Each row of a before or after table is a point. The points were changed in one or more steps. Then noise was added and the rows were shuffled. The steps act on how far a point lies along the listed directions, d1 being the first. Name the steps. A step turns or swaps two directions, mirrors them in a line or flattens them onto one, adds a multiple of one to another, or multiplies one. Angles are multiples of 10 degrees, from the lower direction toward the higher: turns from -170 to 170, lines from 10 to 170 but not 90. Use the fewest steps. Two steps may share a direction if one is a turn and the other turns, adds or multiplies; they go together, in the order done. Otherwise the lowest direction goes first.

Directions:
(1): [-0.14 -0.57 -0.19]
(2): [ 0.44  0.04 -0.44]
(3): [ 0.42 -0.23  0.40]
Before:
[[-0.12  0.40  0.61]
 [-0.12  0.20 -0.05]
 [-0.06 -0.01 -0.46]
 [ 0.36 -0.95  0.32]
 [ 0.55  0.20  0.03]
 [ 0.05  0.45 -0.53]
 [-0.17 -0.33 -0.20]
 [-0.07  0.11  0.13]
 [-0.20 -0.46 -0.55]
 [ 0.43 -0.33 -0.09]]
After:
[[-0.06  0.16 -0.09]
 [-0.22 -0.61  0.33]
 [-0.06  0.66 -0.34]
 [ 0.33 -0.06  0.39]
 [-0.03 -0.45 -0.09]
 [ 0.58  0.08 -0.10]
 [-0.21 -0.24  0.24]
 [ 0.17 -0.47 -0.47]
 [ 0.11  0.19  1.08]
 [-0.08 -0.03 -0.24]]
Steps: turn d1 and d2 by -60 degrees; turn d1 and d3 by 60 degrees

Directions:
(1): [ 0.21 -0.26  0.43 -0.05  0.09  0.39 -0.54 -0.53]
(2): [-0.12  0.21  0.42 -0.33  0.39 -0.25  0.53 -0.44]
(3): [-0.49  0.09  0.00 -0.14 -0.31  0.75  0.31 -0.05]
(4): [ 0.13 -0.32 -0.53 -0.75  0.24  0.10 -0.03 -0.01]
(5): [-0.59  0.08  0.18 -0.08  0.55  0.01 -0.42  0.40]
(6): [ 0.28  0.12 -0.30  0.46  0.64  0.42  0.23 -0.04]
Before (11 x 8):
[[-0.36 -0.17 -0.10 -0.18  0.41  0.16  0.06 -0.56]
 [ 0.28 -0.27 -0.39  0.24 -0.60  0.61 -0.69  0.51]
 [ 0.20  0.06  0.13 -0.08  0.68 -0.40  0.01  0.06]
 [-0.29 -0.48 -0.18  0.02 -0.72  0.15 -0.55  0.45]
 [-0.03 -0.13 -0.60  0.30 -0.49  0.50 -0.86  0.77]
 [ 0.27  0.13  0.28 -0.09  0.16 -0.26 -0.12  0.04]
 [ 0.15 -0.43  0.20 -0.52 -0.63 -0.44 -0.48  0.36]
 [-0.17 -0.06  0.21 -0.37  0.74 -0.12 -0.28  0.06]
 [ 0.23  0.19 -0.33 -0.43  0.41 -0.53  0.13 -0.11]
 [-0.19  0.20 -0.20 -0.39  0.31 -0.01  0.04  0.22]
 [-0.14  0.00  0.43 -0.17 -0.49 -0.68  0.12  0.38]]
After, 11 rows:
[[ 0.53 -0.03  0.06 -0.20  0.12 -0.40  0.32 -0.22]
 [ 0.23  0.15 -0.24 -0.51 -0.29 -0.44  0.31 -0.30]
 [ 0.19 -0.18  0.35  0.12 -0.77 -0.13 -0.18  0.24]
 [-0.39 -0.22  0.01 -0.28  0.36 -0.21 -0.16 -0.49]
 [-0.01  0.13 -0.07 -0.43  0.09 -0.41 -0.09  0.20]
 [ 0.43  0.12  0.18 -0.04 -0.08 -0.08  0.16 -0.13]
 [ 0.14 -0.27 -0.30  0.24 -0.48  0.56 -0.83  0.63]
 [-0.23 -0.33 -0.05  0.43 -0.45  0.06 -0.61  0.57]
 [ 0.06  0.21  0.37  0.35 -0.33 -0.29  0.42  0.24]
 [ 0.37 -0.19  0.25 -0.31  0.30 -0.61 -0.18 -0.18]
 [ 0.13 -0.18 -0.54  0.41 -0.42  0.18 -1.01  0.79]]
Steps: turn d3 and d5 by 70 degrees; multiply d6 by 0.7; turn d4 and d6 by -50 degrees
